Every row gives one point. Each copy is the shape, with its points in the same order, stretched, turned, moved and blurred by noise. Is it also mirrored, or only turned?

Shape, 6 rows:
27.0,-7.4
6.4,8.9
-11.5,-0.8
6.5,-1.4
-17.8,17.8
-13.9,15.2
Copy 1 (6 x 2):
31.7,17.1
13.5,-5.3
-10.4,0.7
8.3,5.6
-14.2,-24.5
-11.5,-19.2
Copy 1 is: mirrored
Copy 2, 6 rows:
-24.8,-17.1
-14.8,9.0
8.9,13.6
-5.9,1.0
5.0,30.3
0.6,25.4
Copy 2 is: mirrored

Shape, 9 rows:
-5.0,15.1,20.3
-6.9,15.2,-17.4
9.4,-13.8,-4.7
-12.4,14.5,4.6
27.2,-7.8,-2.5
-21.2,-4.6,20.5
6.0,-3.6,-26.4
0.0,-23.6,-8.5
6.5,-24.3,15.8
Copy 1 (9 x 3):
-1.7,-12.3,21.4
11.4,0.0,-10.4
-7.0,18.7,3.5
0.8,-11.7,5.2
4.7,28.6,12.8
-22.8,-15.2,13.6
7.1,19.9,-14.6
-16.2,18.4,-4.3
-22.2,14.4,18.4
Copy 1 is: mirrored
Copy 2 (9 x 3):
18.0,-15.0,-3.6
10.0,-1.0,-32.7
-8.4,13.1,-1.6
13.9,-12.7,-17.8
6.0,21.6,5.3
-5.7,-23.9,-2.4
-3.0,18.6,-25.1
-21.2,10.3,-6.0
-11.1,2.2,16.6
Copy 2 is: mirrored
Copy 3, 9 rows:
18.0,-4.8,25.5
-3.9,13.6,3.0
-1.2,-16.3,-7.1
3.9,2.9,20.3
14.1,-12.1,-15.0
-2.0,-19.1,30.5
-9.2,4.9,-14.4
-13.8,-19.6,-3.2
1.2,-33.6,7.1
Copy 3 is: only turned
Copy 4, 9 rows:
-0.5,-7.2,29.6
-21.8,9.2,-0.4
17.1,-4.6,-9.8
-9.6,5.9,19.2
13.2,-22.7,-15.8
21.1,12.6,31.0
-5.1,6.3,-23.4
21.2,6.0,-14.4
37.3,-6.9,7.1
Copy 4 is: mirrored
